Each point is reached from the start by the listed moves, each made 0, 1 or 2 times, or once backwards (-1), plus a little noise. Is the number of moves made odd or even? Then give how often each move was made.
In the rows, 128 means zero.

Moves:
(1): [150 138 166 122]
(2): [139 166 108 157]
Start: [114 123 141 134]
Points:
[138 200 100 193] -> even (0, 2)
[179 222 177 181] -> even (2, 2)
[138 130 179 129] -> odd (1, 0)
[113 188  64 201] -> odd (-1, 2)

Moves:
(1): [134 111 130 118 132 133 149 121 123]
(2): [149 146 133 125 133 135 143 145 125]
(3): [123 142 148 134 141 121 131 142 152]
(4): [144 104 146 149 131 153 127 137 137]
(5): [128 131 121 130 147 136 134 120 121]
(6): [123 129 136 108 125 152 121 114 141]
(7): [124 132 108 121 112 145 151 142 138]
(8): [119 130 130 110 136 134 116 144 121]
Start: [114 138 140 141 115 112 146 133 126]
Points:
[186  86 149  96  79 249 238 194 136] -> even (2, 2, -1, 2, -1, 1, 2, 1)
[132 151  99 116 110 165 236 164 130] -> odd (1, 1, 0, 0, 1, 0, 2, 0)
[ 91 142 158  92 106 208 106 168 163] -> odd (-1, 0, 0, 1, 0, 2, 1, 2)

Moves:
(1): [154 118 112 138 136 126 125 120 135 136 123 128 113 114 134 115 148 121
 135 156]
(2): [133 146 137 149 120 138 123 117 117 151 144 106 141 139 118 133 127 133
 149 124]
(3): [131 119 148 123 135 116 129 107 120 135 112 134 132 122 124 125 129 137
 136 108]
(4): [124 116 124 135 126 130 143 127 120 124 124 141 122 131 136 127 136 134
 143 128]
(5): [132 137 117 142 162 131 130 157 138 124 121 152 116 142 113 123 104 150
 113 145]
(6): [135 117 127 138 126 136 136 114 143 130 137 155 136 132 134 132 133 118
 141 116]
(7): [135 129 126 119 142 130 160 137 105 138 121 104 123 112 130 106 124 128
 105 117]
(8): [142 130 151 122 130 130 122 136 132 123 130 133 135 125 122 130 122 120
 127 134]
(9): [150 152 135 135 104 118 126 123 155 108 141 133 117 124 121 120 107 133
 149 126]
(10): [102 109 117 145 119 101 125 138 129 151 135 112 117 127 117 103 130 132
 139 125]
(11): [119 115 128 150 135 134 136 128 130 122 164 113 123 130 135 121 122 141
 110 130]
(12): [137 131 109 120 123 127 121 139 121 113 156 149 137 108 125 141 110 127
 122 113]
(13): [138 121 124 123 116 126 123 126 122 131 124 128 143 150 133 116 118 130
 119 131]
(14): [134 121 131 111 126 125 133 117 120 147 146 127 116 142 137 120 121 129
 138 129]
(15): [117 128 138 135 117 121 141 135 133 140 119 131 135 128 153 133 125 153
 131 124]
(16): [138 113 133 135 139 109 133 134 141 129 122 115 123 123 128 147 131 132
 152 112]
(17): [133 126 122 117 135 123 120 140 135 122 140 133 148 141 112 114 153 141
 140 119]
(18): [118 121 132 128 120 151 126 141 136 131 114 118 121 122 123 130 124 141
 126 131]
Start: [125 149 119  95 119 129 111 115 111 129 128 141 121 132 120 108 119 132
 115 160]
Points:
[125  78 123  10 121  18 106 161  40 249 122  78 157 160 106  28 102 173
 125 102] -> odd (0, 0, 1, -1, 0, -1, 1, 1, -1, 2, -1, 1, 2, 2, 1, 1, 1, 0)
[ 75  53  94 206 207 141 215 183  88 165 221 158  71  79  42  63  34 235
 125  34] -> odd (-1, 1, 2, 2, 2, 2, 2, 0, 0, 2, 2, 2, -1, 0, -1, 1, 0, 2)
[164  88  80 142  21  10  58  72 195  82 219 197 150 130 110  26 128 127
 188 123] -> odd (1, -1, 1, 0, -1, 1, -1, 0, 2, 2, 1, 1, 2, -1, 0, 0, 1, -1)
[195  80 109  53 148  58  57 122 143 118 246 127 140 219 124  47 138 164
 111 193] -> even (1, -1, 0, -1, 0, -1, -1, 1, 0, 0, 2, 0, 2, 2, 0, 1, 2, -1)
